Each point is reached from the start by the listed moves, each made once or not at all, plus a little noise. Say if it took an odd or an even number of moves. Then give how often each move was made.

Moves:
(1): [-0.063,0.179,-0.266,0.092,-0.252]
(2): [-0.152,0.424,0.101,0.123,-0.019]
Start: [0.234,0.238,-0.046,0.005,0.146]
Points:
[0.268,0.258,-0.083,-0.004,0.170] -> even (0, 0)
[0.082,0.639,0.025,0.124,0.114] -> odd (0, 1)

Moves:
(1): [0.208,0.088,0.081,-0.236,-0.028,-0.128,-0.035,-0.087,-0.104,-0.026]
(2): [-0.113,0.302,0.043,0.135,-0.146,-0.035,-0.232,0.400,-0.030,0.087]
(3): [0.260,-0.151,0.229,0.050,-0.004,-0.245,0.444,0.021,-0.167,0.139]
(4): [0.166,0.069,0.146,0.071,-0.127,0.005,0.175,-0.143,0.231,-0.006]
(5): [0.071,-0.137,-0.191,0.136,0.127,-0.130,-0.183,0.064,0.230,0.150]
(6): [0.026,0.105,0.102,0.026,0.174,0.220,0.022,0.109,0.019,-0.080]
(7): [-0.093,0.060,-0.092,-0.148,-0.014,-0.063,0.194,0.237,0.182,-0.048]
(8): [-0.165,-0.192,0.011,-0.026,-0.133,0.087,-0.130,0.205,0.104,-0.120]
Start: [0.071,0.257,0.115,0.260,0.059,0.221,-0.022,0.193,0.135,-0.108]
Points:
[0.560,0.174,0.629,0.158,-0.052,0.226,0.456,0.298,0.222,-0.255] -> odd (1, 0, 1, 1, 0, 1, 0, 1)
[0.240,0.209,-0.020,0.272,0.024,0.024,0.179,0.357,0.754,-0.007] -> odd (0, 0, 0, 1, 1, 0, 1, 0)
[0.165,0.743,0.301,0.207,0.051,0.299,-0.258,0.652,0.024,-0.136] -> odd (1, 1, 0, 0, 0, 1, 0, 0)

Moves:
(1): [0.269,-0.026,0.211,0.177,-0.128,0.179,0.308,0.080,-0.030,-0.184,-0.322,0.025]
(2): [0.166,-0.022,0.173,0.140,0.009,0.019,0.172,-0.082,0.227,0.271,0.051,0.176]
(3): [-0.169,-0.062,0.121,-0.303,0.037,-0.251,0.079,0.172,0.190,0.098,-0.144,-0.063]
(4): [-0.073,0.173,0.159,0.034,0.156,0.126,-0.105,-0.107,-0.131,0.039,-0.137,0.012]
(5): [0.038,-0.211,-0.011,0.010,0.221,-0.147,0.047,0.020,0.259,-0.055,-0.004,-0.175]
(6): [0.057,0.049,-0.298,-0.050,0.151,0.205,0.033,0.114,-0.114,-0.014,-0.068,0.101]
(7): [-0.021,-0.086,-0.220,-0.111,0.178,-0.285,-0.081,-0.211,0.073,-0.098,0.036,0.235]
(8): [-0.084,0.090,-0.045,0.197,0.124,-0.257,0.006,0.213,-0.020,-0.028,-0.020,0.068]
(9): [0.022,-0.105,-0.333,0.113,0.030,0.051,0.127,-0.142,-0.309,0.260,-0.125,-0.183]
(10): [-0.036,-0.379,0.107,-0.036,-0.006,0.030,-0.286,0.185,0.062,0.206,0.225,0.110]
(11): [-0.477,-0.014,-0.156,-0.035,0.101,-0.033,0.087,0.067,0.145,-0.187,0.051,0.017]
(12): [0.106,0.013,-0.127,0.103,-0.064,-0.002,-0.341,0.122,0.326,0.136,0.040,0.154]
Start: [-0.028,0.036,-0.217,-0.014,0.108,0.075,-0.207,-0.331,0.191,0.039,0.163,-0.193]
Points:
[-0.056,-0.531,-0.498,0.157,0.397,0.305,-0.355,0.249,0.833,-0.063,0.080,0.053] -> even (1, 0, 0, 0, 1, 1, 0, 0, 0, 1, 1, 1)
[-0.571,0.112,-0.415,0.147,0.328,-0.212,-0.124,-0.042,0.305,-0.166,0.197,-0.099] -> even (0, 0, 0, 0, 0, 0, 0, 1, 0, 0, 1, 0)
[-0.140,-0.241,-0.164,-0.080,0.494,0.044,0.536,0.015,0.870,-0.026,-0.280,-0.114] -> even (1, 1, 1, 0, 1, 1, 0, 0, 0, 0, 1, 0)
[0.146,-0.089,-0.691,-0.024,0.282,0.101,-0.145,-0.133,0.523,0.793,-0.077,0.002] -> odd (0, 1, 1, 0, 0, 1, 0, 0, 1, 0, 0, 1)

Moves:
(1): [-0.040,-0.089,0.049,-0.073,-0.152,-0.124,0.034,0.207,0.092,-0.068,0.013,0.066,-0.055,-0.074,0.096,0.120,-0.059,-0.072,0.130,0.137,-0.049,-0.094,0.027,0.063]
(2): [0.064,-0.047,0.115,0.013,0.093,0.021,-0.016,0.083,-0.009,0.074,-0.031,0.187,-0.008,-0.059,-0.150,0.041,0.022,0.150,-0.099,0.063,0.033,0.070,-0.036,0.086]
(3): [-0.011,-0.021,-0.118,0.019,-0.043,0.027,-0.094,0.021,0.059,-0.028,-0.056,-0.040,-0.037,0.013,-0.058,-0.073,-0.127,0.056,-0.081,-0.035,0.035,-0.030,-0.089,-0.120]
(4): [-0.008,-0.017,0.040,-0.049,0.033,0.014,0.049,0.018,0.022,-0.055,0.002,0.087,-0.173,-0.120,-0.003,-0.063,0.021,0.022,0.154,0.005,-0.008,0.008,0.011,0.074]
(5): [-0.069,0.007,0.067,-0.035,-0.001,-0.022,-0.190,0.030,0.065,0.047,0.197,0.013,0.082,-0.058,-0.046,-0.007,0.119,-0.035,0.016,-0.085,0.072,0.012,-0.094,0.011]
(6): [-0.004,0.014,-0.015,-0.022,0.034,-0.022,0.021,-0.014,0.085,0.035,0.034,-0.018,0.077,-0.025,-0.057,0.053,-0.030,0.063,-0.004,-0.038,0.065,0.073,-0.026,-0.069]
(7): [-0.045,0.008,-0.027,-0.042,0.204,-0.173,0.145,0.022,-0.144,0.001,0.042,0.056,0.111,0.088,-0.026,-0.095,-0.033,-0.103,-0.020,0.090,0.040,-0.047,0.054,-0.074]
(8): [-0.086,0.024,0.099,-0.022,-0.111,0.035,0.055,-0.003,0.017,0.142,0.108,0.089,0.011,0.014,0.035,-0.040,0.008,-0.007,-0.039,-0.041,0.106,-0.067,0.105,-0.027]
(9): [-0.007,0.075,-0.101,0.112,0.150,-0.128,0.187,0.242,-0.192,-0.127,0.012,-0.059,0.066,-0.065,-0.207,0.198,0.083,0.116,0.101,-0.044,-0.013,-0.231,0.127,0.184]
(10): [-0.104,0.109,-0.096,0.076,-0.012,-0.092,0.018,-0.076,0.109,0.111,0.023,-0.108,0.043,0.099,0.039,0.007,-0.078,0.064,-0.276,-0.059,0.106,0.015,-0.068,-0.078]
(11): [-0.150,-0.142,-0.176,-0.099,-0.005,-0.196,0.119,0.069,-0.191,-0.203,0.024,0.114,0.022,0.005,0.157,-0.079,-0.238,-0.169,0.025,-0.047,0.085,0.167,0.213,0.147]
(12): [0.029,0.038,0.000,0.061,-0.068,-0.051,0.039,0.046,-0.158,0.000,-0.092,0.081,-0.069,0.087,0.059,0.022,0.099,0.050,0.147,0.139,-0.005,0.069,-0.123,-0.131]
(13): [0.124,0.046,-0.063,0.074,-0.034,-0.033,-0.003,0.013,0.149,-0.054,0.119,0.108,-0.071,-0.097,-0.047,0.061,-0.185,-0.044,0.085,0.146,0.090,0.185,0.091,0.035]
(14): [0.112,0.064,0.030,0.134,-0.120,0.099,0.140,0.075,0.222,-0.076,0.053,0.029,-0.028,-0.100,0.072,-0.023,0.104,0.018,-0.027,-0.111,-0.100,0.020,0.046,-0.037]
(15): [-0.043,0.011,0.063,-0.039,-0.064,0.025,-0.123,-0.054,0.114,-0.040,-0.006,0.017,0.130,0.014,0.105,-0.051,0.000,-0.018,-0.013,-0.115,0.064,-0.027,0.091,-0.001]
(16): [-0.077,0.009,0.035,0.042,-0.014,-0.109,0.048,-0.012,-0.054,-0.014,-0.053,-0.030,0.071,0.022,-0.131,-0.041,0.020,-0.010,-0.050,0.035,0.037,0.080,-0.009,-0.101]
(17): [0.130,0.067,-0.001,-0.143,-0.070,-0.175,0.075,-0.091,-0.030,0.072,0.102,-0.002,-0.151,0.087,-0.009,0.059,0.023,-0.071,-0.015,0.071,0.040,-0.102,-0.046,-0.134]
(18): [0.066,-0.034,0.248,-0.024,0.007,-0.022,-0.020,0.062,-0.132,-0.128,-0.001,0.063,-0.073,0.173,-0.003,0.107,-0.171,0.091,0.061,0.119,-0.122,0.255,-0.099,-0.030]
(19): [-0.050,-0.001,0.138,-0.104,-0.099,-0.107,0.072,0.183,0.095,-0.017,-0.060,0.126,-0.087,0.056,-0.009,0.024,-0.141,-0.156,0.140,-0.132,0.171,0.066,-0.048,0.040]
(20): [-0.103,0.003,0.067,0.090,0.131,-0.009,-0.001,-0.039,-0.147,-0.051,0.009,0.088,0.096,-0.071,-0.019,0.085,0.002,-0.004,-0.023,-0.006,-0.012,0.104,0.037,-0.040]
(21): [0.061,-0.141,0.114,0.165,-0.031,0.102,-0.097,-0.026,0.042,0.190,-0.041,-0.010,0.028,-0.069,0.071,-0.071,-0.064,0.133,-0.243,-0.058,0.262,-0.011,-0.136,-0.029]
(22): [-0.082,-0.033,-0.031,0.050,-0.030,0.102,0.028,-0.158,0.107,-0.147,0.065,0.001,0.125,-0.080,0.023,0.061,0.174,-0.008,0.075,-0.062,-0.096,-0.113,-0.054,0.114]
(23): [0.036,-0.106,-0.059,0.146,0.039,-0.206,0.073,-0.019,0.017,0.247,0.151,0.188,-0.098,-0.048,-0.220,0.057,0.098,0.011,0.136,-0.001,0.043,-0.049,0.151,0.087]
(24): [0.092,0.108,-0.022,0.123,-0.120,-0.072,-0.008,-0.083,-0.070,0.147,-0.053,-0.038,0.122,0.002,0.011,0.017,-0.058,0.059,0.032,0.019,-0.037,-0.055,-0.039,0.022]
Start: [0.084,0.029,-0.029,0.082,0.058,-0.057,-0.081,0.142,0.122,-0.154,0.133,0.003,-0.222,-0.024,-0.045,0.062,0.033,0.112,0.080,0.016,0.052,0.056,-0.145,0.117]
Points:
[-0.018,-0.284,0.339,0.367,-0.258,-0.711,0.047,0.614,0.048,0.252,0.482,1.097,-0.423,-0.456,-0.115,0.221,-0.345,0.054,0.540,0.155,0.795,0.464,0.015,0.457] -> odd (1, 1, 0, 1, 1, 0, 0, 1, 0, 0, 1, 1, 1, 0, 0, 0, 0, 0, 1, 1, 1, 0, 1, 1)
[-0.040,0.256,0.105,0.422,-0.033,-0.353,0.132,0.579,0.118,-0.321,0.186,0.181,-0.092,-0.348,-0.447,0.190,0.045,0.171,0.344,-0.336,0.195,0.027,-0.199,0.151] -> odd (0, 0, 1, 1, 1, 0, 0, 0, 1, 0, 0, 0, 0, 1, 0, 1, 0, 0, 1, 1, 0, 0, 0, 1)
[0.124,-0.125,0.172,0.146,-0.310,-0.686,0.654,0.827,0.083,-0.653,0.415,0.713,-0.603,-0.106,0.105,0.269,-0.469,-0.032,0.580,0.200,0.491,0.129,-0.063,0.200] -> odd (1, 0, 1, 1, 0, 0, 1, 1, 1, 0, 1, 1, 1, 1, 0, 0, 1, 1, 1, 0, 1, 1, 0, 0)
[0.273,-0.128,0.271,0.564,0.252,-0.610,0.106,0.412,-0.481,0.080,0.134,0.472,-0.410,0.046,-0.710,0.443,0.022,0.627,0.011,0.300,0.349,0.213,-0.366,-0.110] -> even (0, 1, 1, 0, 0, 0, 0, 0, 1, 0, 0, 1, 0, 0, 0, 1, 1, 1, 0, 1, 1, 0, 1, 0)
[-0.140,0.103,0.145,0.418,-0.383,-0.720,0.112,0.598,0.128,0.025,0.447,0.389,-0.189,0.092,-0.323,0.556,-0.016,0.276,0.519,-0.031,0.260,-0.166,-0.347,0.251] -> even (1, 0, 1, 0, 1, 0, 0, 1, 1, 1, 0, 1, 0, 0, 0, 0, 0, 1, 1, 0, 0, 1, 1, 1)
[-0.189,-0.124,-0.336,0.023,-0.053,-0.944,0.476,0.410,-0.102,-0.258,0.536,0.488,-0.089,-0.008,-0.142,0.291,0.032,-0.034,0.525,0.068,0.371,-0.401,0.278,0.149] -> even (1, 0, 1, 0, 0, 1, 1, 1, 1, 0, 1, 1, 0, 0, 1, 0, 1, 0, 0, 0, 0, 1, 1, 0)
[-0.118,-0.068,0.012,0.247,0.224,-0.845,0.753,0.767,-0.037,-0.093,0.415,0.687,-0.081,-0.142,-0.586,0.162,-0.070,0.022,0.240,-0.211,0.523,0.136,0.433,0.335] -> even (0, 1, 0, 0, 0, 1, 1, 1, 1, 0, 1, 0, 0, 1, 0, 1, 0, 0, 1, 0, 0, 0, 1, 0)
[-0.108,-0.009,0.066,0.468,0.436,-0.673,0.069,0.494,-0.545,-0.140,0.214,0.412,0.069,-0.026,-0.277,0.206,-0.421,0.601,-0.134,0.072,0.555,0.461,-0.416,0.072] -> even (0, 1, 1, 1, 1, 1, 1, 0, 1, 1, 1, 1, 0, 0, 0, 0, 0, 1, 0, 1, 1, 0, 0, 1)
[-0.121,-0.051,0.387,-0.044,0.171,-0.327,-0.101,0.015,0.334,-0.132,0.471,0.364,0.022,-0.199,-0.020,0.051,0.114,-0.064,0.155,-0.319,0.648,0.019,-0.352,0.014] -> even (0, 0, 0, 1, 1, 1, 1, 0, 0, 0, 0, 0, 0, 0, 1, 0, 1, 0, 1, 1, 1, 1, 0, 0)
[0.054,-0.162,0.451,0.279,0.335,-0.622,0.244,0.909,-0.017,-0.398,0.134,0.631,-0.270,-0.257,-0.587,0.409,-0.621,0.349,0.233,0.291,0.587,0.485,-0.248,0.137] -> odd (1, 1, 1, 1, 0, 1, 1, 0, 1, 0, 0, 0, 1, 0, 0, 1, 0, 1, 1, 1, 1, 0, 0, 0)
[0.221,-0.201,0.468,0.220,-0.240,-0.158,0.168,0.602,0.309,-0.225,0.313,0.712,-0.425,-0.083,0.084,0.078,-0.638,0.125,-0.015,-0.043,0.572,0.737,-0.008,0.309] -> even (0, 1, 0, 0, 0, 0, 0, 1, 0, 0, 1, 0, 1, 1, 0, 0, 0, 1, 1, 0, 1, 0, 0, 0)
